Rows are points. To make a cloud, some directions were put in groups of two or more. Within a group, all points are equally far from the middle, so they leave a hole (a ring in 2 directions, a hollow ball in 3). The other directions are filled evenly. Then the cloud was stretched, turned, moved and blurred a little. Count the holes, and give their numbers of directions, smallest first.

Cloud (14 x 2):
41 -21
-3 21
31 21
14 23
-3 34
25 36
44 -16
20 -23
8 20
14 45
46 -12
25 35
34 20
34 5
Holes: 0

Cloud, 21 rows:
41 -1 -10
-5 36 33
4 -3 -59
5 -16 -54
-11 35 -18
8 30 38
1 -19 20
42 5 -12
-24 -14 -11
32 26 -17
-8 31 -30
14 -26 -7
30 8 -51
-8 22 -42
34 9 -46
7 -25 0
18 -26 -33
-8 27 45
30 -11 -51
-6 35 -22
-4 38 29
Holes: 1 (3)

Cloud, 27 rows:
-12 8 1 48
-25 41 -43 5
27 29 37 -1
-51 -6 -27 6
-1 42 -20 32
42 -2 1 -22
-11 20 -8 46
-39 27 -38 17
9 27 44 9
-7 -3 1 47
-5 57 -27 -19
21 -14 -8 -47
9 -26 36 12
-26 1 6 -32
-38 22 12 31
-15 27 38 20
43 11 9 -13
-27 32 24 -4
26 44 -8 12
-3 -3 -3 -49
12 -25 -42 -7
-3 56 -3 -27
28 -14 -11 -42
-25 -33 3 -25
1 -15 -9 39
-45 23 -17 29
-22 46 -39 9
Holes: 2 (2, 2)

Cloud:
18 -11 -10 -26 59 1
54 31 -34 -5 37 42
-17 -28 18 -20 -24 17
-26 11 -23 10 8 -17
46 25 -11 27 31 39
-44 14 33 -48 9 7
-23 -1 39 -45 30 3
-8 0 47 -40 -4 -28
4 -15 -19 -52 21 -28
1 23 49 -13 -39 0
36 4 4 -17 28 -28
41 24 -50 21 45 29
40 35 -38 -35 3 -6
36 -1 -58 19 12 10
9 -23 -10 -46 42 12
44 14 -15 -58 25 8
2 -13 1 -8 27 -36
-35 11 32 19 -19 30
4 50 -1 3 34 27
30 -21 0 14 33 -3
53 3 -11 18 33 -4
51 -13 -36 -19 28 -16
22 13 -64 2 29 34
3 11 -13 46 19 24
6 39 10 -52 6 21
10 23 -24 7 -26 12
0 -14 15 38 -5 17
-2 -36 -4 -19 -7 -14
-23 -9 -5 -54 -10 -22
-18 -7 -32 -40 1 22
53 11 -64 -4 27 -8
-17 -24 10 22 23 17
43 -21 -31 -26 16 -16
22 14 41 8 25 38
-1 13 19 2 24 -36
-11 1 6 -42 52 10
-26 0 29 -59 -9 -21
20 16 -32 -15 9 53
18 6 -52 -3 63 12
-14 15 8 32 -2 40
9 7 2 8 24 59
14 -15 36 -1 30 24
13 16 -17 -33 -32 4
20 -14 13 -19 8 47
52 18 -57 -12 5 -3
57 4 -34 -39 25 -12
-9 4 -35 -22 22 -33
-13 16 -4 -5 -15 44
9 16 -42 -34 29 -30
-7 -20 13 31 17 25
9 -32 -8 -31 -5 -19
-11 -5 -34 -32 20 38
Holes: 1 (6)

Cloud:
4 -4 -15 -7 -11 -28 -18 17
-50 1 6 20 29 -37 18 2
-10 2 48 42 29 -38 49 -15
-38 -22 -3 -19 4 39 13 3
-3 -9 4 32 6 -19 -50 -5
-11 38 6 -28 6 -32 -22 22
-30 22 -92 -34 -18 -13 -43 -7
-11 -6 54 -23 45 39 21 -10
-30 36 11 -6 89 -20 19 28
-8 -38 -5 1 -18 1 -53 2
-17 -4 37 -13 47 13 45 12
1 44 30 35 32 5 45 10
-16 -19 39 3 54 1 -1 4
-21 -8 37 -11 32 -16 -49 4
-49 6 -10 -35 13 -13 -13 1
6 -26 -20 -36 24 12 2 -29
25 3 -42 -11 -48 15 -50 -5
-37 -43 -12 -27 13 43 1 11
-68 12 16 -7 39 -9 16 -33
18 18 29 -3 16 -20 45 45
4 41 2 -6 11 1 -38 -12
-7 37 -2 -14 46 7 -5 22
-20 -47 8 9 -32 28 6 0
-30 -11 24 14 8 -2 21 4
12 11 23 10 -1 -38 9 9
-8 -23 -29 -35 -4 43 -20 -12
-1 -31 23 -13 79 47 -20 -1
-5 0 6 22 -18 -35 -45 9
-4 12 35 3 -20 -44 11 9
9 35 21 -1 107 -4 28 22
-8 47 -28 -13 34 -30 -27 39
-45 -2 57 18 23 9 20 -47
-47 28 24 29 0 -30 -45 25
-30 40 -2 0 -28 25 0 56
-6 -31 -4 20 23 8 -5 1
-13 39 -11 -18 -12 12 2 -16
-29 -17 -14 50 28 -18 -44 48
-12 35 18 25 47 25 12 9
-13 32 -23 -13 24 -65 -17 -8
10 27 -14 -6 11 36 4 2
-12 29 7 17 50 5 -36 -23
-25 22 21 5 52 -4 -29 36
13 -15 -43 0 10 0 11 2
-17 -42 -23 -14 -26 -13 22 21
29 19 -19 1 -47 14 -39 6
-1 -9 47 13 56 13 6 46
1 -34 5 24 39 -15 -28 -3
-13 22 17 3 15 34 -5 30
5 30 9 5 33 -42 17 -31
-15 -36 36 -22 18 29 27 -14
-28 -28 -3 38 2 -30 -18 -45
-37 30 24 43 42 -33 -31 25
-22 18 17 30 23 16 -18 33
-4 -1 -22 23 16 -12 -33 51
-45 23 10 -43 23 -16 -30 -3
-28 35 -23 27 -12 -29 -51 -33
-62 18 18 -10 69 9 26 18
0 -24 4 33 48 -23 40 12
-8 7 1 -12 5 -6 -32 16
-20 -23 -14 35 55 -7 27 17
-4 -7 -7 -2 52 0 -2 -17
3 2 -18 6 53 -12 2 -18
-57 17 44 -15 37 12 -9 -11
-61 6 35 -22 73 5 -22 -2
35 -24 -10 0 -26 23 -36 -11
-32 7 -22 -1 35 -45 -5 -9
-20 -22 -27 3 74 -15 -8 37
-15 15 -36 26 -13 14 2 25
-1 -5 -32 -2 54 -10 -24 5
-18 1 -20 16 -12 -9 -4 -3
-36 12 14 -7 11 -34 8 35
-6 -1 0 20 2 -7 -37 -10
-20 13 32 -15 68 15 41 -16
Holes: 0
